Each point is reached from the start by the listed moves, each made 0, 1 or 2 times, or once backwards (-1), plus a little noise. Is the number of moves made odd or even? Then give how often each move was made.

Moves:
(1): 20, 30, -2, 0, 29
(2): -29, 27, 29, -5, 12
Start: 0, 9, -4, -7, 15
Points:
13, 95, 19, -13, 85 => odd (2, 1)
-48, 7, 26, -10, -3 => even (-1, 1)
8, -49, -31, -1, -26 => even (-1, -1)

Moves:
(1): 3, -7, 8, -16, 15, -21, 5, 13
(2): 11, 5, 4, 5, -4, -7, -9, -16
(3): -6, -11, 12, -8, -21, -9, -5, 6
(4): 17, 1, -3, 15, -14, -9, -19, 17
(5): -7, 0, 6, 17, 1, -17, -31, 2
(6): -4, -14, 32, 5, 29, 22, 17, -10
Start: 15, 9, 6, -4, -23, -13, -8, -8
Points:
10, 27, -27, -32, -1, -37, 3, -7 => even (1, 0, -1, -1, 0, -1)
-13, -31, 95, -25, 82, -20, 24, -19 => even (2, 0, 0, -1, 1, 2)
20, -13, 63, -43, 5, -8, 42, -51 => odd (1, 2, 1, -1, -1, 1)
1, -17, 65, -33, 10, -17, 20, -33 => odd (1, 1, 1, -1, 0, 1)

Moves:
(1): 19, -14, 19, 13, -1, -24, 10, 2, -10
(2): -7, 25, -10, 1, 11, -5, 1, 8, -7
(3): 6, 13, 0, -5, 1, 4, -10, -17, 15
(4): 5, 6, -2, 11, -16, 10, 1, -1, -7
(5): 0, -7, -3, 9, 6, 6, -5, -6, 15
(6): 14, -2, 14, 0, 17, 15, -19, 0, 5
(7): 2, 4, 1, -5, 8, 13, 13, -10, 5
(8): -2, 2, 10, 1, -10, -4, 1, 10, 5
(9): 16, -2, -8, -10, 3, 1, 9, 14, 11
Start: -2, -11, 10, -2, 6, -9, -8, -7, -8
Points:
7, 40, 23, 6, 37, 70, -60, -20, 57 => odd (-1, 1, 1, 1, 2, 2, 1, 2, 0)
69, -7, 68, 49, 6, -10, -67, -53, -22 => odd (2, 0, 2, 2, 0, 2, -1, -1, -1)
70, -11, 22, -5, 42, -1, -4, 43, -35 => even (1, 1, -1, 1, -1, 2, 0, -1, 2)
36, 9, 52, 54, 21, -36, -31, 20, -95 => odd (2, 2, -1, 2, -1, 2, -1, -1, -1)
